Each point is reached from the start by the listed moves, each made once or not at all, plus a little noise. Say if it took an odd or an even number of moves. Then give how often each move was made.
In the rows, 128 means zero.

Moves:
(1): [169 112 122]
(2): [139 158 109]
(3): [141 145 171]
Start: [140 138 116]
Points:
[204 172 133] => odd (1, 1, 1)
[139 136 115] => even (0, 0, 0)
[156 153 159] => odd (0, 0, 1)
[182 121 112] => odd (1, 0, 0)
[151 170  99] => odd (0, 1, 0)

Moves:
(1): [172 132 137 124 141 133 126 131 130 129 127 125 123]
(2): [129 186 127 130 129 125 131 126 140 142 130 141 120]
(3): [128 126 188 128 125 139 126 109 136 131 142 148 118]
(4): [129 123 127 173 135 129 119 138 128 125 138 123 138]
(5): [109 128 132 122 198 126 122 127 122 126 136 130 136]
(6): [120 136 127 122 120 189 110 130 134 112 129 118 137]
(7): [122 123 119 142 136 153 183 128 121 129 125 117 113]
(8): [135 131 139 118 121 123 138 182 115 133 124 134 145]
(9): [129 110 122 131 124 135 131 133 196 144 110 125 126]
(10): [132 118 121 130 131 138 123 108 109 185 142 135 146]
(11): [132 128 117 121 125 128 134 139 150 117 206 127 126]
Start: [136 143 120  94 110 132 110  90 124 163 128 123 147]
Points:
[158 134 130  86 185 225 154 153 175 170 110 104 159] => even (1, 0, 0, 0, 1, 1, 1, 1, 1, 0, 0)
[125 117 170 134 176 171 168 153 196 170 213 128 154] => odd (0, 0, 1, 1, 1, 0, 1, 1, 1, 0, 1)
[133 111 148 144 111 249 142  77 202 209 224 120 152] => odd (0, 0, 1, 1, 0, 1, 1, 0, 1, 1, 1)
[139 111  90 103 114 174 170  86 190 227 200 111 145] => even (0, 0, 0, 0, 0, 0, 1, 0, 1, 1, 1)

Moves:
(1): [179 120 127 143 132 127 132 140 138 124 127 134 132 127 134 140 154 124
 115 120]
(2): [140 179 130 126 124 126 118 112 139 145 118 110 114 136 119 116 124 129
 115 132]
(3): [127 132 174 129 119 127 132 130 133 143 137 134 124 123 117 144 133 123
 136 126]
(4): [114 132 129 175 152 126 124 121 122 122 133 124 125 121 118 126 122 130
 128 134]
(5): [133 134 133 114 161 122 123 125 117 130 128 132 121 124 145 133 137 115
 128 124]
(6): [132 133 131 129 128 183 116 121 118 123 117 134 134 134 119 137 141 127
 137 129]
(7): [135 135 126 124 141 132 174 122 110 137 135 129 133 131 108 127 123 128
 132 124]
(8): [116 137 123 135 127 123 140 189 119 124 126 125 135 135 121 134 131 118
 125 126]
(9): [126 127 125 122 130 140 139 133 168 129 139 139 110 131 118 127 135 128
 129 126]
(10): [128 128 118 125 133 131 123 130 129 160 130 128 138 123 126 124 129 120
 120 148]
(11): [132 135 124 122 122 134 120 134 115 126 160 131 125 120 121 132 124 136
 136 138]
(12): [131 148 127 136 139 116 125 118 124 137 121 192 141 142 121 126 134 139
 123 129]
(13): [131 135 132 117 143 116 120 126 150 117 144 121 178 117 126 134 130 126
 137 129]
(14): [126 122 135 133 130 129 122 122 123 126 150 111 120 182 133 136 139 121
 118 133]
(15): [129 133 124 134 123 140 137 120 135 137 129 128 131 127 159 129 116 125
 126 119]
(16): [123 136 117 122 123 112 135 124 133 136 124 125 122 131 115 178 137 117
 132 123]
(17): [112 138 124 141 119 126 131 125 116 127 125 140 130 124 148 126 185 142
 126 135]
(18): [130 132 125 124 141 122 128 134 138 140 120 120 128 135 138 131 120 160
 137 126]
(19): [133 133 124 128 126 120 125 127 128 132 120 130 129 138 142 125 128 125
 167 145]
(20): [128 135 134 123 127 131 138 127 130 122 119 130 124 120 136 141 121 125
 113 168]
Start: [147 131 102 123 120 120 135 142 125 135 112 153 170 106 101 107 117 150
 139 145]
Points:
[194 235 152 186 164 101 136 175 154 161 161 180 212 156 106 162 133 171
 112 190] => even (1, 1, 1, 1, 0, 0, 0, 1, 0, 0, 1, 1, 1, 1, 1, 0, 0, 1, 0, 1)
[147 220 154 148 106 120 139  96 130 173 114 204 155 166 137 128 172 160
 101 191] => odd (0, 1, 1, 0, 0, 0, 0, 0, 0, 0, 0, 1, 0, 1, 1, 0, 1, 0, 0, 1)
[163 211  76 138 216 134 146 107 107 193 137 212 239 115 105 176 125 164
 205 177] => even (0, 0, 0, 1, 1, 1, 1, 0, 0, 1, 1, 1, 1, 0, 1, 1, 0, 1, 1, 0)
[149 176  93 107 195 116 184 172 149 180 161 208 223 167 105 126 140 116
 127 149] => odd (0, 0, 0, 0, 1, 0, 1, 1, 1, 1, 0, 1, 1, 1, 1, 0, 0, 0, 0, 0)
[187 209 137 183 145 151 185 177 113 165 107 145 164 122  28 187 158 125
 135 136] => even (1, 1, 1, 1, 0, 1, 1, 1, 0, 0, 0, 0, 0, 0, 0, 1, 0, 0, 0, 0)
[170 176 139 198 130 185 155 202 146 146 151 173 155 158 140 172 203 172
 167 208] => odd (1, 0, 1, 1, 0, 1, 0, 1, 1, 0, 1, 0, 0, 1, 1, 0, 1, 1, 1, 1)
[147 224  88 104 127 169 150 173 196 176 106 140 205 107  89 175 130 112
 122 192] => odd (0, 1, 0, 0, 0, 1, 0, 1, 1, 1, 0, 0, 1, 0, 1, 1, 0, 0, 0, 1)
[212 181  90 130 207  89 174 189 129 190 133 194 249 180 145 138 150 143
 157 158] => odd (1, 0, 0, 0, 1, 0, 1, 1, 0, 1, 0, 1, 1, 1, 1, 0, 0, 1, 1, 0)

Moves:
(1): [169 118 120 126 143 126 121 139 135 123 129 136 112 109 145 133 107 109
 112 113 132 132 141 124]
(2): [133 168 106 106 132 125 148 117 126 118  99 114 112 132 134 133 126 140
 129 138 123 119 112 124]
(3): [146 143 160 127 126 117 145 122 126 139 134 126 139 126 135 126 135 130
 125 120 132 117 137 114]
(4): [134 154 122 157 128 120  97 132 117 109 132 118 130 124 142 138 136 128
 139 118 126 133 116 117]
(5): [135 131 127 145 182 139 132 116 119 150 147 125 150 139 121 123 114 129
 148 122 123 113 123 114]
(6): [138 134 139 135 130 153 137 127 111 121 132 145 126 132 130 109 126 144
 123 116 120 134 134 121]
(7): [135 120 136 147 132 112 153 118 145 110 140 127 119 128 123  98 131 128
 131 120 112 152 120 152]
(8): [121 133 141 127 129 133 144 158 116 110 113 119 127 146 150 140 110 118
 131 115 120 122 129 124]
(9): [119 149 131 123 129 135 127 147 177 127 105 140 112 137 133 124 142 126
 144 122 119 143 131 111]
(10): [134 130 114 129 113 122 127 144 127 169 121 118 126 123 132 118 126 132
 127 115 116 132 139 124]
(11): [133 132 113 104 127 119 116 146 136 128 179 140 121 131 135 125 135 126
 138 141 115 130 116 145]
(12): [120 143 120 137 141 119 138 135 115 148 125 155 130 128 141 136 133 129
 120 137 130 132 124 144]
(13): [133 132 109 131 130 137 153 134 128 127 130 125 178 105 130 134 120 121
 137 125 135 135 129 114]
(14): [143 134 107 135 105 118 121 125 130 126 126 121 139 163 119 143 155 122
  93 130 107 113 137 124]
(15): [112 137 122 125 136 131 117 119 141 123 130 108 132 134 162 121 132 137
 122 140 129 141 143 134]
(16): [127 110 135 128 126 147 140 120 127 146 121 137 127 125 145 174 126 148
 148 111 123 130 131 136]
(17): [142 116 129 128 141 136 125 154 121 122 122 104 131 113 125 140 158 130
 132 141 124 123 126 127]
(18): [119 111 122 121 126  97 118 126 131 116 114 130 133 132 124 123 120 166
 125 132 124 137 135 112]
(19): [140 111 124 129 124 128 116 115 117 131 118 128 146 139 138 122 132 121
 158 149 138 124 124 123]
(20): [123 144 130 143 126 138 141 130 137 137 138 130 126 126 123 139 110 122
 132 178 118 124 127 124]
(21): [126 123 119 140 125 133 139 145 139 137 141 125 121 142 127 130 132 142
 137 125 160 135 133 133]
(22): [138 138 136 110 139 130 127 131 119 134 126 128 127 134 110 140 117 124
 136 134 129 160 131 143]
(23): [121 138 122 131 142 135 120 128 116 121 137 136 127 138 118 126 137 115
 155 124 118 113 171 127]
(24): [138 137 133 131 123 129 117 137 137 126 109 129 139 134 114 126 124 143
 131 121 128 115 129 153]
Start: [162 123 113 138 131  92 100 137 148 123 126 129  84 126 120  93 110 113
 111 114 131 116 163 118]
Points:
[167 171 101 134 143  78  69 205 118 145 122 148  95 162 195 137  87 200
 143  84  83 177 181 166] => odd (0, 0, 0, 1, 0, 1, 0, 1, 0, 1, 1, 1, 0, 0, 1, 1, 0, 1, 0, 0, 0, 1, 0, 1)
[223 199 113 133 180 134 116 155 173 102  90 114  67 129 181  87 131 109
 160 176 107 109 228  69] => even (1, 1, 1, 0, 0, 1, 0, 0, 1, 0, 0, 0, 0, 0, 1, 0, 1, 0, 1, 1, 0, 0, 1, 0)
[223 249  96 158 231 101 110 171 129 139  71 123 170 137 127 124 148 114
 230 130 125 109 181  97] => even (0, 1, 1, 1, 1, 0, 0, 0, 1, 0, 0, 1, 1, 0, 0, 0, 1, 0, 1, 0, 0, 1, 1, 1)
[182 173  62 166 233  77 139 168 205 171 132 147 119 123 144  77  62 113
 162 136  80 198 241 106] => even (1, 0, 0, 0, 1, 0, 1, 0, 1, 1, 0, 1, 1, 0, 1, 0, 0, 1, 0, 1, 0, 1, 1, 0)
[172 174  86 205 210  95  89 148  99 117 132 167 173 134 117  84  96 164
 160  90 108 105 200  95] => even (0, 0, 0, 1, 1, 1, 0, 0, 0, 0, 0, 1, 1, 0, 0, 0, 0, 1, 0, 0, 0, 0, 1, 1)
[191 240 125 201 203  74 141 129 134 115 103 102 125 172 191  87  85 131
 169 163 102 103 137 134] => odd (0, 1, 1, 1, 1, 0, 1, 1, 0, 0, 0, 1, 0, 0, 1, 0, 0, 0, 1, 1, 0, 0, 0, 1)
[205 221  94 136 145  65  69 203 167  69  36  64 107 225 157 135 173 167
 174 129 116 123 221  93] => even (0, 1, 1, 1, 0, 0, 0, 1, 1, 0, 0, 0, 0, 1, 1, 0, 1, 1, 1, 0, 1, 1, 1, 1)
[223 135  80 169 144  77  44 162 136  64 110  94  93 133 169 105 150 156
  65 108 100 135 197  82] => odd (1, 0, 0, 1, 0, 1, 0, 0, 0, 0, 0, 0, 0, 1, 1, 0, 1, 1, 0, 0, 0, 0, 0, 0)

Moves:
(1): [126 139 129 116 130 132 148 119 130 125 125 123 128 137 133 135 121 135
 139 125 132 119 107 136 151]
(2): [132 141 124 117 131 141 124 120 129 125 119 113 130 138 137 118 142 120
 141 137 148 135 125 130 127]
(3): [133 126 119 141 134 136 125 141 142 134 119 133 119 129 138 125 125 131
 124 127 120 123 124 117 141]
(4): [129 128 138 141 130 119 126 136 124 136 135  97 125 105 135 123 124 140
 108 106 138 123 135 138 121]
(5): [142 105 132 116 130 160 136 129 130 129 124 136 109 130 132 129 124 129
 127 118 129 133 131 135 112]
(6): [142 127 133 136 121 127 132 129 140 132 121 123 123 133 111 120 119 127
 121 141 117 139 118 129 129]
(7): [137 151 122 127 122 103 135 107 146 142 121 144 130 121 147 150 111 133
 145 159 131 134 138 121 152]
(8): [131 133 123 106 133 118 134 116 145 129 141 133 134 125 138  96 117 130
 112 152 148 128 127 119 131]
(9): [140 143 156 130 124 149 134 122 134 131 134 138 120 117 135 128 135 125
 143 137 138 125 124 139 121]
(10): [128 137 128 119 115 128 128 154 127 148 136 131 112 118 112 120 121 103
 142 137 107 146 125 139 134]
(11): [115 135 156 124 148 131 116 138 137 132 134 137 134 129 132 150 145 105
 133 133 112 131 124 115 130]
(12): [128 116 140 118 127 128 134 122 118 123 114 127 132 127 130 132 128 117
 130 131 128 119 142 123 139]
(13): [147 124 148 130 116 135 125 128 142 132 109 145 131 127 147 107 125 140
 128 123 113 134 115 126 136]
(14): [137 137 131 111 130 106 129 118 119 128 148 128 120 110 109 124 141 125
 135 123 130 124 115 125 125]
(15): [132 113 141 123 132 121 138 137 145 135 127 131 128 129 116 121 131 139
 130 124 122 125 123 132 129]
(16): [131 135 140 139 131 122 127 113 138 114 117 126 139 110 141 137 134 137
 110 136 139 141 127 131 142]
(17): [143 125 115 129 141 128 125 137 123 124 134 132 127 123  99 129 120 125
 130 116 143 107 132 138 145]
(18): [126 101 130 147 128 121 136 134 134 122 131 138 154 128 130 130 103 120
 150 130 147 135 119 140 125]
(19): [141 140 144 134 133 127 142 129 136 116 116 112 121 116 130 113 123 100
 113 128 118 126 137 130 122]
(20): [110 142 129 129 122 141 133 108 127 129 124 151 121 130 114 139 124 115
 125 123 141 115 143 130 122]
(21): [131 135 105 124 109 126 125 135 149 128 134 124 124 123 136 133 139 115
 130 113 115 137 108 132 151]
(22): [146 135 122 151 148 136 136 128 128 139 137 132 120 127 138 144 138 105
 123 133 124 127 121 130 126]
(23): [130 127 157 135 133 132 126 120 134 125 148 141 118 124 105 134 120 134
 115 125 135 150 142 142 134]
(24): [128 127 142 120 138 120 126 140 146 128 117 130 115 134 123 142 145 123
 127 130 137 123 119 131 124]
Start: [113 137 132 144 122 141 123 121 131 132 147 116 118 117 137 119 127 125
 130 126 117 119 130 139 141]
Points:
[157 141 200 183 128 148 133 136 242 152 124 133 102  68 191 179 125 101
 141 146 133 153  90 157 181] => odd (0, 0, 1, 1, 1, 1, 1, 0, 1, 0, 1, 0, 0, 0, 0, 1, 0, 1, 0, 0, 1, 0, 0, 1)
[181 199 189  81 124 179 165  35 182 145 165 189  78  91 127 100  98 126
 163 155 198 117 122 170 190] => odd (1, 1, 0, 0, 1, 0, 1, 1, 1, 0, 0, 0, 1, 1, 0, 0, 1, 0, 0, 1, 0, 0, 1, 0)
[172 175 215 114 133 174 173  50 249 152 121 180  97 107 174 143 126  84
 120 177 133 166  99 152 233] => odd (1, 1, 0, 0, 1, 1, 1, 1, 0, 0, 1, 1, 1, 0, 1, 1, 0, 0, 0, 1, 1, 1, 1, 0)
